Each row of a before or after table is a point. One or more steps were done to the points. Then noise was added and the rows were shuffled. The steps act on how far a point lies along the listed directions, d1 being the first. Write out the steps. A step turns or swaps two directions, mirrors them in a line or flattens them onto one, adds a multiple of one to another, or multiplies one. Angles are multiples of 10 degrees, from the lower direction toward the higher: turns from -170 to 170, lines from 10 to 170 but not 90. Use the fewest steps. Two steps may share a direction if one is a turn and the other turns, adds or multiplies; they go together, in the order done. Otherwise the lowest direction goes first.

Directions:
(1): [ 17 -49]
(2): [-49 -17]
Before (14 x 2):
[[ -13    7]
 [ -15  -55]
 [ -18   -2]
 [ -47    8]
 [ -47   14]
 [  38  -46]
 [  -4  -62]
 [  -8  -10]
 [ -19   12]
 [  30 -121]
 [   1   30]
 [  22   32]
 [  -8   -2]
 [  14   33]]
After, 14 rows:
[[ -6 -15]
 [ 46 -43]
 [-24  21]
 [ 61  -1]
 [  2 -10]
 [ -4  -6]
 [113 -54]
 [-39 -29]
 [ 32 -45]
 [-21  -6]
 [-38 -32]
 [-10  38]
 [-14  -6]
 [-16  32]]
Steps: turn d1 and d2 by -50 degrees

Directions:
(1): [ 24 -52  27]
(2): [ 58  19 -15]
(3): [ -4 -31 -55]
Before (13 x 3):
[[   1  -23   57]
 [-113  -61   33]
 [  36   27    5]
 [  22    7   17]
 [  42   39  -16]
 [  48   24  -24]
 [  45   31  -12]
 [  21  -25   -3]
 [  51   17  -20]
 [  56   10   -5]
 [  47  -58   35]
 [   7  -46   18]
 [  56    9   22]]
After, 13 rows:
[[  16    0  -11]
 [  48   26   -5]
 [-121  -48   23]
 [  52   13  -20]
 [  52   21   -8]
 [ -19   13   29]
 [ -10  -11   -9]
 [  17   18    9]
 [  15   -6  -19]
 [  53   18  -10]
 [  49   15  -16]
 [  37   27    7]
 [  45   31    2]]
Steps: flatten d1 and d3 onto the line at 80 degrees

Directions:
(1): [ 61  18 -17 -31]
(2): [17 28 63 15]
(3): [-18 -19  28 -62]
(4): [ 31 -62  15  18]
Before:
[[-16  56 -27 -59]
 [ 20   2  17  40]
 [  7 -27 -24 -25]
 [ 34  10 -43 -69]
 [ 45 -26 -13 -22]
 [-37  22 -25  60]
 [-16 -13  64  36]
 [  8   1  47 -67]]
After, 8 rows:
[[ 13  16  13  35]
 [ 48 -32 -12 -20]
 [  9 -34 -20 -22]
 [ 40  -4 -39 -64]
 [-47  46 -28  55]
 [-16 -15  60  37]
 [-14  47 -24 -54]
 [ 23 -30  57 -60]]
Steps: add 0.5 times d3 to d4

Directions:
(1): [-63  -4  16  36 -36  34]
(2): [ -6 -20  69 -33  32  25]
Before, 11 rows:
[[-37  10 -30  40 -48 -13]
 [ -4 -12   9  -9  38  -7]
 [ 27  -2  27 -36  43 -14]
 [ 22  24   5 -25  60 -26]
 [ -4   3 -12   0  24  13]
 [-65  12  14  60 -56  55]
 [ 69  -7  37 -23  41   3]
 [  8  -8  40 -14  21   2]
 [ 48   9 -80  -5  -5 -74]
 [-83 -16  59  31 -53  54]
 [-74 -13  52  31 -17  37]]
After, 11 rows:
[[ -8  38 -51  26  10 -33]
 [-68 -19  65  17  -5  39]
 [-24  -3 -26  24   8 -13]
 [-66 -28  92   4 -25  57]
 [-23 -13  96 -14  19  62]
 [ 22  20 -54  57 -38  -5]
 [  7 -17  62 -38  32  -5]
 [ 72  -5 -35 -46  33 -69]
 [-18   8 -13  31 -24  -4]
 [ -9  21 -50  31 -24 -21]
 [ -8   2 -19   4  19  10]]
Steps: mirror d1 and d2 in the line at 30 degrees

Directions:
(1): [ 13  -5  17 -40 -63 -40  52  16]
(2): [-71  25 -46 -14  16 -17  17  43]
(3): [ 12  16  -8 -28  48  23  69 -43]
Before (10 x 8):
[[ 12  10 -12 -43  10  29  73  -4]
 [-51  -5  -7  24 -12 -45 -43  46]
 [-70  38 -46 -11  12 -29 -31  40]
 [-54  22 -51 -50  18 -22  51  28]
 [-50  39 -53  21  43   1 -11  28]
 [-11  -3 -55 -39  33 -12  94 -16]
 [-24  10  -9 -44 -20  -3  54  14]
 [-45   1 -38  18  60  26 -63  10]
 [  3   6   5 -55  18  20 103 -26]
 [ 35 -10  10 -49 -28  -4  18  -2]]
After (10 x 8):
[[ 77 -27  33  10  11  31 -30 -54]
 [-11   0 -23  -3  24  21 -55  16]
 [ 22 -13  15  22  15  47 -42 -25]
 [ 37 -17  20 -62 -40 -22  57 -15]
 [ 29 -21  15  29 -22  36 -66  15]
 [ 62  15  24 -33  16   4  38 -72]
 [ 70   4  27 -11 -26  -6  45 -36]
 [ 65 -57  11  48 -17   4 -66 -25]
 [  9   7   8 -17  51  -5  67 -48]
 [ 18 -36  35  46 -22  30 -90   8]]
Steps: multiply d1 by -1; turn d2 and d3 by 150 degrees

Directions:
(1): [ 50  27   4   8  58 -30  50 -32 -30]
(2): [-58 -22 -60  38   9 -13  47  13 -20]
(3): [  7  25 -21 -35   4  34 -16  45 -79]
(4): [-30  78  15   0  19   6  23  44  42]
Before:
[[-10 -11 -15  43  57 -43  69 -18  49]
 [  7  76 -14 -31  46  15  33  24 -29]
 [  8  21   9 -11  -2  11  -1  26 -32]
 [ 13  11 -28  25  39 -43  74 -23 -26]
 [ 17  27  44  36  41 -30  10 -27  52]
 [ -5  33 -50  -2  40  -2  48  23 -32]
 [ 14 -49  44  -5 -15  -2 -52 -47  49]
 [-53 -78  -2   2 -67 -10 -59  -6  79]]
After (8 x 9):
[[  51   71   30  -40   41    6   16   -3    4]
 [ -33   16   -5   58   42  -30   43   -2   19]
 [ -44   27  -54   13   51   -1   55   55  -11]
 [ -36   69  -16  -12    4    6   32   62   -7]
 [ -30 -121  -60   21  -32  -28  -13  -38  -30]
 [  28   64  -15  -41   29   15   10   33  -21]
 [ -49  -66  -12   32  -12  -13  -14  -33   43]
 [  32   15   34  -10   -7    0  -10   -2   -5]]
Steps: swap d1 and d4; turn d2 and d3 by 70 degrees

Directions:
(1): [ 82  25   5  30  -9 -51  -7 -39 -37  26  10]
(2): [ 17 -53  47  18 -33   4 -22  67 -49  -2 -22]
Before (9 x 11):
[[  3   2  -5   5  15  17   9 -24  13   8  13]
 [-49 -21  19 -39  -3  42 -10  41  33 -40 -14]
 [-46  25 -30 -33  14  33  25 -24  36 -20   6]
 [ -9 -27   1  -4  -6   8  14  26 -24 -10   1]
 [ -5 -55  45  -3 -35   6 -28  61 -40 -13 -14]
 [-13 -45  36  -2 -27   5 -30  60 -39 -12 -35]
 [-38 -10 -12 -25   1  21  -3  17  22  -2  -5]
 [-40 -66  34  -8 -20  39  -3  61 -14  -8 -22]
 [  5 -18 -16  -1  -2  13  -8  -8   6  -6  11]]
After, 9 rows:
[[ -26 -106   67    6  -42   43  -19  107  -51  -12  -38]
 [ -40   -8  -17  -24    1   21   -2   15   23   -3   -4]
 [   4  -19  -19   -4   -2   12   -7  -10    7   -5   13]
 [  -3  -41   13    1  -18    8    7   44  -37   -7   -7]
 [   0   15  -16    0   26   14   14  -41   24   11   18]
 [ -46  -30   25  -34   -9   43  -15   53   24  -38  -18]
 [   5 -100   82   11  -66   10  -48  122  -87  -16  -34]
 [   3  -90   77   13  -54    8  -47  117  -79  -16  -53]
 [ -52   57  -57  -43   33   31   36  -63   63  -18   16]]
Steps: multiply d2 by 2

Directions:
(1): [-67  31  -4  54  -7  50  45  30   3   6 -27]
(2): [-18 -20  36 -15  21  -1 -20  42 -52  84   1]
Before, 13 rows:
[[ -37   36  -26   29  -12   26   41    1   37  -26  -17]
 [   2   32    1   -3  -15    6   13   -2   -3   -8   -4]
 [  59   -1    7  -25    6  -32  -34    2    0    5   31]
 [ -20   23   11   10  -13   11   19  -21   31  -36    9]
 [  20  -22   23  -44   24  -13  -27    2  -19   34   17]
 [ -30   29   -2   29    2   24   26   12   -3    0  -21]
 [ -17   14    8   16   32   25    9   31  -11   25  -19]
 [  60  -32   23  -34    9  -40  -45    3  -33   24   17]
 [ -11   -1    7    0  -20    7    0   12  -18    8   -6]
 [  73  -34    8  -39    2  -54  -46  -33   -6  -19   22]
 [  28   11    0    5   10   -2    3  -21   11  -35   18]
 [  12   24  -36   42  -20    9   30  -37   62 -121   -1]
 [ -17   14  -15   31   -8   32   24  -13   23  -34  -15]]
After:
[[-11   3   1   7 -24  12   6   6  -8  -8  -9]
 [ -4  30 -17  22  -3   8  22 -15  19 -40 -15]
 [ 16  20 -33  -4 -14  -7  17 -33  52 -57   2]
 [  3 -19  36  -2  14  -4 -19  46 -54  69  -4]
 [ 26   0  23 -13  17 -15 -27  35 -24  51  22]
 [ 82 -23 -14 -31  -2 -52 -34 -52  32 -90  32]
 [-27  -6  27 -14  23  18  -2  27 -26  51   0]
 [ 28 -40  40 -30  17 -36 -43  19 -50  61  11]
 [ 11  26   0 -11 -16  -1   8  -9  -4 -11  -2]
 [ 10   9  15 -15  -7 -11  -3 -33  30 -37  20]
 [-14  28  -9  28  22  29  21  11  13 -14 -19]
 [ 37  -1  12 -11  17 -12 -12 -17  -6 -10  24]
 [ 24   0 -19   4  -8   6   1 -35  27 -49   1]]
Steps: turn d1 and d2 by -60 degrees

Directions:
(1): [ 23  26   2 -36 -41 -16 -21  15 -25 -53  15 -85]
(2): [ 11 -45  39   7 -50  -1   4  55 -19  -1  69  39]
(3): [ 11  89 -17  24  13  -8  41  43  21 -34  24  32]
Before, 12 rows:
[[ -2 -40   9  27  -2  20  41  33   9  31  25  98]
 [-10 -16   3  14 -17   0  19  45 -16  -7  27  18]
 [ 24  10  33 -19 -30 -15  -2  60 -36 -12  90  20]
 [  1   5  12   6  15 -15  22  53   1  37  53 109]
 [-10  22 -21   3  12  -5  12   5 -18  -8  14  10]
 [ -5 -92  22  -5  11   4 -37 -17 -25  69  -1  30]
 [-16 -84   1 -39 -24  21 -40 -46 -29  60 -14 -20]
 [ -6  35 -41  41  77   9   7 -40  25  25 -55  18]
 [-29 -23 -19   9  39  37 -10 -70   6  67 -75  55]
 [  2 -28  -3 -47 -35   4 -26 -12 -59 -18  19 -49]
 [-35 -96  13  33  -3  11  -7   8  -3  61  16  97]
 [-33 -75   1 -20  -5 -11 -35 -64 -19  15 -36 -60]]
After, 12 rows:
[[ 15 -71  25 -39 -30 -12 -57   1 -50  18  16 -46]
 [  4 -46  23 -32 -79 -15 -44  43 -53 -37  47 -61]
 [  3 -77  48  -4 -66  27 -18  25 -41  32  45  62]
 [ 16 -37  22  49  -3   9  12  48  -2  20  53  76]
 [ 31  50   8 -50 -33 -41 -11  62 -32 -45  60 -27]
 [-24 -12 -37 -26  31  15 -11 -60 -28  16 -41 -19]
 [ 31   5   9 -31 -61  -6   5  50 -30 -53  48 -42]
 [-45 -97  15   1   3  -4 -27 -60 -12  43 -20  -4]
 [ -9  22 -17  -6 -12  -4   2  18 -12 -28  -3 -44]
 [ -5  15 -16   5  12  -5  16   9 -17  -7  19  12]
 [ 15  87 -22 -41  26 -23 -17 -15 -21 -32   1 -67]
 [-14 -83   3 -41 -27  20 -44 -43 -35  51  -7 -34]]
Steps: turn d1 and d2 by -110 degrees

Directions:
(1): [ 34  55  99   8  27  21  -8   8   3  -9  24  45  11 -19]
(2): [ 88 -41  -2 -19 -47  24  52  19 -33 -28  -9  16 -24 -10]
(3): [ 17  -9  10 -27  48  -9  28  -8 -37  90 -48 -15  22 -41]
(4): [  1  -6  29 -42   8 -20 -15  46 -41 -24  52 -89  17  -2]
Before, 9 rows:
[[ 31   1  60  23 -17  32   2   5  12 -33  25  36  16  -5]
 [ 42  30  58   2 -19   2 -23  31 -28 -48  75 -29  -8  -6]
 [  4 -42 -41  27 -79  26   9  -2   8 -45   6  18 -27  36]
 [ 45 -39 -31  -3 -20  -8  44 -10   9   6 -42  22 -36  -9]
 [ 34  -5 -16  62 -22  33  25 -22  42 -43 -30  81 -31  26]
 [ 52 -42 -64  44 -47  22  48 -43  31  -5 -66 109 -40   9]
 [-33   7 -40  56  33 -10 -10 -36  29  37 -18  38  -4   3]
 [ 58 -32 -12 -44 -22   6  32  38 -32  -2 -21 -13   6   2]
 [ 80  22  50 -58   4  10  22  39 -28 -20  28 -35  -8 -17]]
After, 9 rows:
[[ 76  17  41 -62   2   5  24  39 -31 -20  26 -46 -11 -14]
 [ 39   1  -2  62 -17  35  25 -22  42 -50 -25  83 -28  24]
 [ 58 -34 -17 -45 -20  10  33  35 -30   1 -21 -10   6   5]
 [-31  14 -29  57  37  -9 -14 -37  27  37 -18  44  -4   3]
 [ 33  -1  64  18 -16  31   1   9   9 -35  30  27  16  -5]
 [  2 -39 -34  27 -79  29  10  -6  12 -49   5  27 -28  31]
 [ 46 -34 -25  -3 -21  -4  43 -13  13   8 -43  29 -35  -9]
 [ 36  25  47  -3 -18  -2 -24  35 -29 -52  80 -40  -7  -1]
 [ 63 -27 -44  48 -42  25  46 -43  34  -9 -63 123 -36   1]]
Steps: turn d1 and d4 by 10 degrees

Directions:
(1): [-67 -24 -44  18  -5  22 -18   4  -9  15  46  57  53  -2 -51  58 -30  17]
(2): [-34  11  12  39  17 -22 -70   9 -13 -15 -40  11  50  75  -3 -47  26 -44]
(3): [ -6  45 -22  43 -16 -90   3 -14   0  22  23 -12 -27  49  43  34 -51  30]
(4): [-34  50  10  -5  68   0 -44 -41  44 -23 -33 -25 -24 -33 -13  72  28   0]
Before, 8 rows:
[[-96 -60 -20  -9  60 102 -62  14  16 -34  13  79  95 -47 -91  69  16  -7]
 [  8 -60 -32 -19 -73  15  72  20 -26  38  66  31 -16  -8  -8   8 -38  46]
 [ -8 -35   2   0 -33  11   1  23 -18  16   9  35  28  33 -22 -23   7 -18]
 [-15  43 -26  43  19 -39 -41 -18   5  -3  11   2   3  58  16  39 -14  -1]
 [ -7  -3   7  26 -33 -14 -23  37 -20   2  -4   3   0  32   5 -42 -32  19]
 [ -4  43  38  41  25 -52 -29 -42  29 -12 -42 -48  -5  46  49  -1  13 -24]
 [ -9   9  -1   2 -43 -17  19  12  -1 -10   9  -4   0  21  35 -21 -21   5]
 [-91  19 -24  40  49 -23 -75  -7  30  18  27  27  68  36 -31  64 -19  -2]]
After:
[[ -14   23    0    3  -24  -22    8    2   10  -18    2   -9   -5   15
    23   -2  -12    5]
 [ -15    6   11   21  -24   -9  -26   23   -8   -5   -7   -5   -8   15
     4  -31  -28   24]
 [ -26   68  -19   37   54  -37  -58  -38   31   -6   -4  -15  -13   34
    13   83    6    3]
 [ -96   33  -23   33   62  -21  -73  -22   43   16   18   11   56   18
   -35   94  -17    4]
 [ -59 -102  -27   -8   -5  101  -23   45  -28  -11   48  102  108  -27
   -81    5  -14   -5]
 [  -6  -60  -29  -14  -61    5   54   22  -25   30   56   37  -10    0
   -11   10  -35   36]
 [ -12   64   41   33   50  -47  -36  -62   49  -20  -50  -59  -22   19
    44   38   23  -16]
 [   4  -44   -4   -3  -44    9   11   29  -28   20   20   37   27   34
   -17  -32    3  -14]]
Steps: multiply d2 by 0.7; add 1 times d3 to d4

Directions:
(1): [ 67  -8 -13  -7  12  -7   7 -89  23  17 -25  45  14 -23  17  53  11  -6
  14  77]
(2): [  6  -7   6  36  33   7 -25 -60  24  -1  51   5 -27 -31 -72 -14 -34  16
 -87 -24]
(3): [ 40 -33  -2   4  33 -35   0  67   1 -25 -20  14   6 -78 -33   8 -81 -14
  41   2]
(4): [ 26  45 -21 -97  65  23  15 -10 -17  42  14   4  36  -8  34 -30 -35  13
 -16 -40]
(5): [ 53  32 -43  37 -19 -54  23 -21 -32 -12   3  -4 -10  29 -12 -70 -11  82
  34   5]
Before (8 x 20):
[[  37   14  -28   48  -23  -24  -26  -82  -13    9   17  -20  -45   58
   -18  -26   28   97  -32   37]
 [  19   16  -14   43  -30  -40   26   10  -10  -23   -9    4   12   39
   -14  -57    5   39   49   19]
 [  -2   23    1   61  -37   22   -7 -117   -5   14   34   20  -25   41
   -22    8   37   34  -53   55]
 [  -4   36  -16 -101    6    2   11   38  -20    5   -1  -37   -2   33
    43  -62  -10   -3   12  -51]
 [  18   35  -19 -114   26    5  -15   -1   -1   14    7   -1   46   12
    46   12    0  -11   18    8]
 [  -3   -3  -16   27   11   -6  -37   -2   11  -27   40   -4  -16    2
   -62  -10  -38    8  -35  -26]
 [ -21   11   12  -13  -37    9  -16  -51   12   13   -6   -2  -10    5
    17   32   28   -6  -12   21]
 [ -44   45   -5  -58   -8   26   -8   15  -22    0   17   -6   11   56
    48  -41   22  -12  -21  -49]]
After:
[[ -10   -7   16   -4  -27   -6   25   37    6  -10  -42   17   37   26
    35   18   35  -36   62   43]
 [ -42   46  -13  -85   -3    1    6   85  -40  -10   23  -66  -14   55
    24 -108  -21   17   -1 -104]
 [  -2   26    1    7  -36   -1  -13  -85   10   12    4    2  -17   12
     9   14   30   18  -17   27]
 [ -35  -25   25  -39  -26   53  -38  -33   17   38  -32  -11   -4   47
    68  101   87  -28  -15   67]
 [ -61   63  -15  -34  -16   16   -8   23  -38   -8   38  -30   -6   80
    31  -89   19   24  -35  -87]
 [ -29  -24    8   -6   15   23  -41   26   24  -16   15    0   -3  -10
   -29   45  -21  -49  -23  -16]
 [ -34    4   28   11  -39   68  -12 -117   17   37    2   33    1   43
    34   85   85  -37  -40   88]
 [   3   57  -31  -75   16  -16  -14   25  -25   -7   46  -28   18   36
     6  -67  -19   46   -1  -48]]
Steps: add -1 times d4 to d1; mirror d2 and d5 in the line at 150 degrees; multiply d3 by 1.3
